Each row of a before or after table is a point. The points were changed in one or more steps. Then noise was added and the rows were shuffled. The steps act on columns, c1 being the first. Write out the steps. A step turns or swaps two columns, mirrors them in a line or flattens them onto one, adds a multiple of one to another, or multiplies or shifts one. Angles are multiples of 10 degrees, from the lower column toward the higher: turns from -170 to 170, lines from 10 to 170 but not 90. Use the fewest steps. Two steps may share a column if one is a turn and the other turns, adds or multiplies; they go together, in the order done. Otherwise the lowest column goes first.

Before:
[[ -5 -54]
 [-31   1]
 [-34   6]
 [-11  22]
 [ 49 -50]
 [-23 -16]
 [-15 -34]
 [ 33  24]
 [ 62  20]
 [  2 -30]
 [ -8 -40]
 [-14  15]
 [ 26   3]]
After, 13 rows:
[[-21  13]
 [-32 -12]
 [ 46  49]
 [  4 -35]
 [ 22  16]
 [ 68 -19]
 [-11 -26]
 [ 15  35]
 [ 16 -25]
 [-19   5]
 [ 22 -50]
 [-27 -14]
 [ 11 -37]]
Steps: turn c1 and c2 by 30 degrees

Before, 11 rows:
[[-30   1  -5]
 [ 51   9 -17]
 [-19  -1 -15]
 [-22 -19  14]
 [-10   8  -7]
 [ 39 -23  -9]
 [ 52 -12 -12]
 [-27  21 -23]
 [ 12  49  -8]
 [ -5  18 -13]
 [-30  81  -1]]
After (11 x 3):
[[-11 -12   8]
 [ 58  10  38]
 [-31  -5  11]
 [-17  -5  35]
 [ 39  14  39]
 [-29 -78 -67]
 [ 11 -50 -21]
 [ 55 -12  32]
 [-25 -26  34]
 [ -3 -25  14]
 [-21  23 -20]]
Steps: turn c2 and c3 by -160 degrees; multiply c3 by 2.5

Before, 12 rows:
[[ 12  53 -47  -1]
 [ 16  33 -23  -4]
 [ 22 -19 -11 -80]
 [ 20  45 -16   5]
 [ 37   9 -26  18]
 [-29   1 -37  17]
 [-17 -21 -42  18]
 [  7 -15 -42  12]
 [ -5  25 -48 -10]
 [-22  21  89   2]
 [ 21 -18 -25  -9]
 [ 27 -10   3   3]]
After, 12 rows:
[[ 46 -29 -46  -1]
 [-19 -22   3   3]
 [ 25 -26 -23  -5]
 [-18  -1 -41  11]
 [-25 -13 -24  -8]
 [-26 -14 -12 -79]
 [ 11  27 -37  17]
 [ 25  -3 -47  -9]
 [ 36 -35 -16   6]
 [ -5 -39 -26  18]
 [ 28  13  88   2]
 [-14  23 -42  17]]
Steps: turn c1 and c2 by -110 degrees

Before, 9 rows:
[[ 32   4  28  16 -30 -16]
 [-46  11  11 -19  13   3]
 [-36 -11 -23 -29  30  -5]
 [-33  13   0  11  40  14]
 [-30  43 -20 -33  18   6]
 [ 21  17  29  15  -2 -53]
 [  7 -14  10  48 -27 -33]
 [  7   6  -3  40 -27 -41]
 [ 33  -9  -7  28  -8 -27]]
After (9 x 6):
[[-15 -10  22 -22  30  42]
 [-25  10 -10 -26  15  24]
 [ 54  -9   7  34  -9 -39]
 [ 40  18 -28   4  -2 -56]
 [ 26 -13 -10  58 -28 -75]
 [ 26   5   3  37 -26 -82]
 [-14  13   0   2  40  75]
 [ 51   5 -29  15 -28 -59]
 [-10  41  19 -62  19  34]]
Steps: shift c1 by 20; add -0.7 times c2 to c4; multiply c3 by -1; add 1.5 times c5 to c6

Before, 14 rows:
[[-35 -10  16   0  12 -21  -7 -10 -33]
 [-22  47   6   4  15   0 -21  27   5]
 [-14  10  68 -13  15 -76  -5  94  -8]
 [-13  43   0  22 -12 -46 -10 -34   6]
 [  9   1  39  19  23 -30 -11  -4 -46]
 [  4   1   8 -21  26  -4   9  16 -11]
 [-30  -5  11  18  23 -15 -18 -34  -1]
 [ 23  10   0  -9 -82  -7  41 -33   9]
 [-18   4  30 -77  34  -2 102  -2  13]
 [  4  26  55 -15 -62 -12 -21 -35  -8]
 [ 37   7  25  -3  24   2 -19 -12  -5]
 [-33   0  32   3 -30 -42 -25 -18  14]
 [-33  45  -5 -13 -54 -19   5 -14  12]
 [ 77   9  11 -53   5 -23  -3  -9 -28]]
After:
[[ 51 -23  56 -10 -33 -10 -23 -89  -6]
 [ 59  40   0  -7 -59  -8 -17 -36   4]
 [-23 -12  40  15   3 -28   3 -42 -18]
 [-45  -5  12 -37 -64 -24  -9 -19  -9]
 [-40 -18  27  -4 -21   0  -2 -37  -1]
 [ -1 -30   8   4  31   1 -41  18   1]
 [ -5  -6  67  -6  18 -75  -8  27  -3]
 [ 18 -20   3  13   4 -46 -39 -31   3]
 [-26   9  10 -18   9  -5   0   7  -4]
 [ 43 -24  31   2  14 -41   4 -50   2]
 [ -6 -17  14  14  39 -14   8 -46  -2]
 [  9  -6  18  -1  36 -21  13 -26 -13]
 [ 66  -5  -2  -8   2 -22 -45  -8   4]
 [-20 100  32 -54  33  -3 -21 -34   5]]
Steps: mirror c1 and c5 in the line at 120 degrees; turn c2 and c7 by -100 degrees; add -1 times c3 to c8; multiply c4 by 0.7; multiply c9 by 0.4
